Rows are points. Each copy is the shape, with its points in the same order, stretched, turned, moved and blurred by noise. Is it also mirrored, or only turned?

Shape (8 x 2):
[[ 18  17]
 [ -9  17]
 [ 18   6]
 [ 14   2]
 [-25 -16]
 [ -7   6]
 [  0   4]
 [-40  -1]]
Copy 1 (8 x 2):
[[-27 -26]
 [-14   3]
 [-16 -31]
 [-12 -30]
 [ 34   5]
 [  0  -5]
 [ -1 -12]
 [ 25  34]]
Copy 1 is: mirrored
Copy 2 (8 x 2):
[[ 26 -19]
 [ 20  17]
 [ 10 -22]
 [  6 -18]
 [-24  37]
 [  6  11]
 [  5   1]
 [ -7  60]]
Copy 2 is: only turned
Copy 3 (8 x 2):
[[ 25 -27]
 [ -6 -29]
 [ 21 -13]
 [ 19  -1]
 [-34  18]
 [ -4 -11]
 [ -1  -9]
 [-42  -2]]
Copy 3 is: mirrored

Shape (8 x 3):
[[  1 -51 -21]
 [ -4  17 -17]
 [-29  18  15]
 [ 25 -40 -26]
 [-28  21  19]
 [-30   3  35]
 [ 33 -23   4]
 [ 12 -23 -21]]
Copy 1 (8 x 3):
[[  1   0 -53]
 [-11  -3  33]
 [ 20 -36  56]
 [ -7  23 -49]
 [ 26 -38  60]
 [ 39 -45  44]
 [ 18  22 -16]
 [ -4   9 -22]]
Copy 1 is: only turned
Copy 2 (8 x 3):
[[-50  14 -24]
 [ 10  -5 -25]
 [  0 -34 -15]
 [-36  30 -16]
 [  1 -34 -12]
 [-18 -38  -2]
 [-28  20   5]
 [-25  17 -19]]
Copy 2 is: mirrored
Copy 3 (8 x 3):
[[-37  -6 -35]
 [-12   1  10]
 [  7  13  -3]
 [-35 -21 -24]
 [ 13  12  -2]
 [ 15   9 -20]
 [-11 -35 -26]
 [-26 -14 -14]]
Copy 3 is: mirrored

Shape (10 x 4):
[[-10  11 -22  -9]
 [ -5  -1  -2  21]
 [-23  -5 -20 -19]
 [-15  12  35  17]
 [ -1  13 -11  26]
 [-28  -4  -1 -21]
 [ 27  -5  -1  14]
 [  8  -5 -14  -6]
 [-30   9  25 -21]
 [ 13   7  31   2]]
Copy 1 (10 x 4):
[[ -1   8  17  -4]
 [  1  -5  21  14]
 [-13   0  18 -12]
 [-17  11  18  39]
 [ 11   7  31  15]
 [-23   3  13  -1]
 [ 15 -10   3   9]
 [  8  -5   9  -6]
 [-29  17   5  14]
 [  1   7  -6  26]]
Copy 1 is: mirrored
Copy 2 (10 x 4):
[[ 29  17  -9  -4]
 [  6   6 -16  31]
 [ 39  -9  -7   8]
 [-18  -3 -37  -1]
 [  9  21 -20  21]
 [ 27 -17 -19  -1]
 [ -4  18   6  15]
 [ 14   8   6   5]
 [  5 -15 -28 -26]
 [-20   7  -9 -14]]
Copy 2 is: only turned
Copy 3 (10 x 4):
[[ 15 -14  -5  -1]
 [ -6   3 -21  16]
 [ 23 -24  14  12]
 [-41  -1  10   2]
 [-14   5 -41   7]
 [ 12 -26  32  10]
 [ 16  20 -13   5]
 [ 29   0   3   4]
 [-15 -25  48  -5]
 [-10   9  23 -12]]
Copy 3 is: only turned
Copy 4 (10 x 4):
[[-19  19  -3  17]
 [ 23   8   4  20]
 [-20  23 -27   1]
 [ 18   0   5 -34]
 [ 19  16  17  35]
 [-23  17 -24 -24]
 [ 24 -13  15  35]
 [ -1   0  -1  24]
 [-24  14 -18 -60]
 [ 12 -13   8 -16]]
Copy 4 is: mirrored
